Rows are points. Examples show where two turns around zero, p and q, send a point. Write where each new point lands after one turn and then the other. Backwards means that the second turn is done in reverse. Each puzzle has new turns, and all numbers are rounded.

Turn p:
[-0.4 -6.1] -> [-3.2 -5.2]
[-1.5  1.0] -> [-0.9  1.6]
[1.9 5.1] -> [4.0 3.6]
Turn q:
[-2.7  6.0] -> [-2.4  6.1]
[ 0.7 -0.1] -> [ 0.7 -0.1]
[ 0.2 -1.3] -> [ 0.1 -1.3]
[-3.5  1.2] -> [-3.4  1.4]
[ 5.2 -5.7] -> [ 4.9 -6.0]
Where do these land?
p, then q: [ 1.9 -4.6] -> [-0.7 -4.9]
q, then p backwards: [1.0 5.9] -> [-1.5  5.8]
q, then p: [-2.9 -1.3] -> [-3.2  0.4]

Turn p:
[-1.1  5.0] -> [3.9 3.4]
[-5.9 -1.7] -> [-4.3  4.4]
[ 3.9 -2.3] -> [-0.2 -4.5]
[ 3.1 -0.9] -> [ 0.7 -3.2]
Turn q:
[ 2.9 -0.1] -> [2.9 0.4]
[-1.8  4.6] -> [-2.5  4.2]
[-5.4 -3.6] -> [-4.7 -4.5]
[ 4.3 -0.9] -> [ 4.4 -0.2]
Where do these land?
q, then p: [-5.4  1.6] -> [-2.1  5.2]
p, then q: [3.9 1.0] -> [ 3.2 -2.4]
q, then p: [-3.8 -0.5] -> [-2.7  2.7]
q, then p backwards: [ 5.2 -2.1] -> [3.7 4.2]

Turn p:
[ 5.8  1.7 -5.0] -> [2.9 7.1 1.5]
[ 0.1 -3.6  3.4] -> [ 2.6 -3.8 -1.8]
[-2.6  4.6 -3.3] -> [-5.1  3.0  1.9]
[-4.1  4.1  0.1] -> [-5.3 -0.8  2.3]
[ 2.6 -3.4  4.5] -> [ 4.9 -3.7 -0.4]
[-1.8 -3.5  0.3] -> [ 0.1 -1.8 -3.5]
Turn q:
[-2.0 -3.9  1.8] -> [-3.6 -1.3  2.8]
[1.4 0.9 1.0] -> [1.4 1.1 0.7]
[-3.7  6.0  2.4] -> [-1.6  6.5 -3.3]
[ 1.4  3.7 -5.3] -> [ 3.7 -1.2 -5.3]
[ 2.9 -6.6  0.2] -> [ 0.1 -5.0  5.2]
Where do these land?
q, then p: [-1.0  1.2 -2.5] -> [-0.4  2.4 -1.7]
q, then p: [-3.0 -3.7  4.3] -> [-3.5 -5.4  0.5]
q, then p backwards: [ 3.8  6.9 -3.0] -> [ 5.1 -6.4 -2.0]
p, then q: [ 0.2 -4.4  1.2] -> [ 2.1 -4.1 -0.2]

Turn p:
[ 0.3  3.4 -1.1 -3.0] -> [ 0.9  3.2 -1.1 -3.1]
[-3.0  5.5 -2.1  3.3] -> [-4.2  3.8 -4.6  1.1]
[ 0.8 -5.7  4.7 -3.8] -> [ 3.0 -6.3  3.5 -2.8]
[ 3.2 -0.8 -1.5 -3.0] -> [ 3.5  1.7  2.5 -1.0]
[-3.5  0.9  2.2 -1.8] -> [-0.8 -2.0 -2.8 -3.0]
[-2.2  2.0 -5.0  1.0] -> [ 0.7  3.4 -4.1  2.4]
[ 4.3 -5.2  2.8  7.2] -> [-3.2 -3.8  6.5  6.2]
Turn q:
[-5.6 -4.2 -5.5 -2.3] -> [ 4.5 -0.6 -7.9 -0.9]
[ 2.9 -6.6  3.0  5.3] -> [-1.9 -9.1  1.7  0.5]
[-1.4  0.4  3.4 -4.6] -> [-1.1  2.2  0.0 -5.4]
[2.1 6.0 0.0 3.8] -> [-2.7  3.0  3.4  5.2]
[ 2.0  1.0 -1.2 -1.3] -> [1.9 1.2 1.7 0.2]
[ 0.0  3.3  0.3 -0.9] -> [-0.8  3.2  1.0  0.3]
Where do these land?
p, then q: [ 2.5  5.5  3.8 -0.1] -> [-2.1  4.9 -2.6 -4.0]
p, then q backwards: [ 1.2 -5.3  0.0  2.1] -> [ 3.9 -1.3 -1.9  3.7]
p, then q: [ 0.4 -3.9 -5.2 -1.4] -> [ 0.7 -2.3  5.1  3.6]
q, then p: [-4.3 -1.1 -2.3 -6.2] -> [ 4.2  6.5  0.6 -1.9]
q, then p: [-0.3  6.1  4.5  0.2] -> [-4.2 -0.6 -5.1 -3.7]
p, then q backwards: [ 0.5 -1.2 -0.9  5.4] -> [ 0.4  2.4 -0.5  5.1]

Turn p:
[-0.3 -2.5  0.9 -4.7] -> [-4.4 -1.0 -1.1 -2.7]
[ 1.8 -1.4  0.8 -3.4] -> [-2.8 -1.6  1.0 -2.5]
[-3.7  2.9 -0.2  4.6] -> [ 3.3  3.8 -1.4  3.9]
[ 5.1  3.0 -5.0 -4.2] -> [ 3.2 -1.4  2.1 -7.8]
[-5.1  2.7  4.3 -2.8] -> [-4.3  6.4 -0.6  0.5]
[ 1.7 -6.0 -1.9  4.5] -> [ 1.6 -6.5 -1.9  3.7]
[0.6 1.4 1.1 6.0] -> [3.4 0.3 2.0 4.9]
Turn q:
[-1.7 -1.8  0.8  3.2] -> [-0.5 -2.5  2.5  2.0]
[ 2.9 -0.5  6.0  1.2] -> [ 3.0 -4.7  0.6 -3.8]
[-3.6 -4.3 -3.8 -5.6] -> [-3.0  1.1 -6.3  5.2]
[ 5.2 -1.9  2.8  2.4] -> [ 5.8 -2.7  1.2 -1.3]
[-3.9  2.6 -2.8  2.9] -> [-3.9  2.3  3.9  1.5]
[ 1.0  5.9 -3.0 -4.0] -> [-1.6  6.5 -1.8 -3.6]
Where do these land?
q, then p: [ 5.1 -7.7  3.1 -2.5] -> [ 3.6 -9.2  0.2 -1.7]
q, then p: [-3.6 -1.8 -1.5 -2.9] -> [ 3.0  1.0 -3.8  1.6]
q, then p: [-1.2  6.3 -5.0  1.9] -> [-0.8  7.8  2.9  0.4]
p, then q: [ 1.5  1.4  3.2 -0.5] -> [-1.7 -2.5  0.7 -2.2]
q, then p backwards: [-1.8  1.8  0.1  4.0] -> [ 3.2  1.0  3.3 -0.5]

Turn p:
[-7.2  3.7 -1.7  2.6  3.5 -2.8] -> [-2.9  7.0  1.2  4.9 -1.7 -3.0]
[ 5.1  0.4  4.7 -2.9 -3.8 -2.8] -> [ 0.0 -3.4 -1.6 -7.7 -0.5 -2.2]
[-0.9 -3.0  1.2 -0.9 -0.6  8.4] -> [-1.6 -2.2 -1.1  1.1  1.8  8.4]
[-0.9 -4.2  0.1  2.2  4.0  3.2] -> [-1.2 -1.4 -0.5  4.5  4.6  2.1]
[ 6.4  4.3  0.4 -1.4 -2.2 -2.1] -> [ 2.4 -1.8  3.8 -6.3 -1.4 -2.3]
[-5.7 -0.4 -3.9  5.2  0.3 -2.2] -> [-1.0  2.0 -0.1  7.6 -3.3 -2.6]
[ 3.3 -0.8 -0.8 -4.6 -1.3 -1.6] -> [ 4.3 -0.5 -1.6 -4.0  0.5 -0.3]
Turn q:
[ 0.8  0.7  2.0 -3.3  0.8  1.2] -> [ 0.0  3.2  0.3 -1.2  0.9  2.4]
[ 1.8 -1.5  9.6  0.4 -3.7 -0.4] -> [-3.7  4.9  2.6 -3.1 -7.5  0.5]
[-0.1 -1.9 -5.8  0.5 -0.1 -7.1] -> [ 6.9 -3.6 -2.6 -0.1 -0.3 -4.5]
[ 2.6 -1.3 -4.9  0.1 -2.5  1.8] -> [ 1.6 -5.4  0.3 -1.5  0.7  2.6]
[-6.1  6.3  3.2 -0.6 -1.8  1.1] -> [-5.5  3.6 -6.2  3.0 -0.4  0.7]
[-2.3 -2.0 -0.8 -0.4 -0.1  1.9] -> [-1.9 -1.0 -0.3 -1.9  2.1 -0.9]
[ 2.3 -1.8  2.2  2.9 10.9 -1.8] -> [ 2.9  4.3  8.0  4.5  3.4 -4.7]
[ 1.0  1.6 -5.5  0.3 -3.5  3.2] -> [-0.2 -5.9 -2.1  0.3  1.2  4.0]
Where do these land?
q, then p: [-0.7 -1.9  1.4 -0.1  4.5 -4.2] -> [-0.2  0.4  2.3 -3.3  0.1 -5.2]
p, then q backwards: [-0.9 -1.7  1.6 -2.6  1.0  2.4] -> [-0.7  1.7 -0.9 -3.2 -0.5  2.2]
q, then p backwards: [ 2.7 -3.8 -1.0  3.8 -8.9  1.8] -> [ 3.8  1.1  3.2  2.7 -9.1  2.0]
q, then p backwards: [-0.4  3.9  1.5  2.3  3.2  2.4] -> [-3.5 -0.2 -0.7  3.3  3.3  2.0]
p, then q backwards: [ 3.5  2.9  0.1 -3.6  4.8 -0.9] -> [ 0.4 -4.3  0.3 -4.2  4.6  0.4]
p, then q: [ -1.2  -0.9   0.7   1.3 -11.5  -0.7] -> [-0.8 -7.0 -4.0 -8.0 -2.6  1.2]
p, then q backwards: [-3.0  1.4 -4.3 -1.1  6.8 -0.8] -> [ 0.3  2.8  2.4 -1.9  7.6 -1.6]
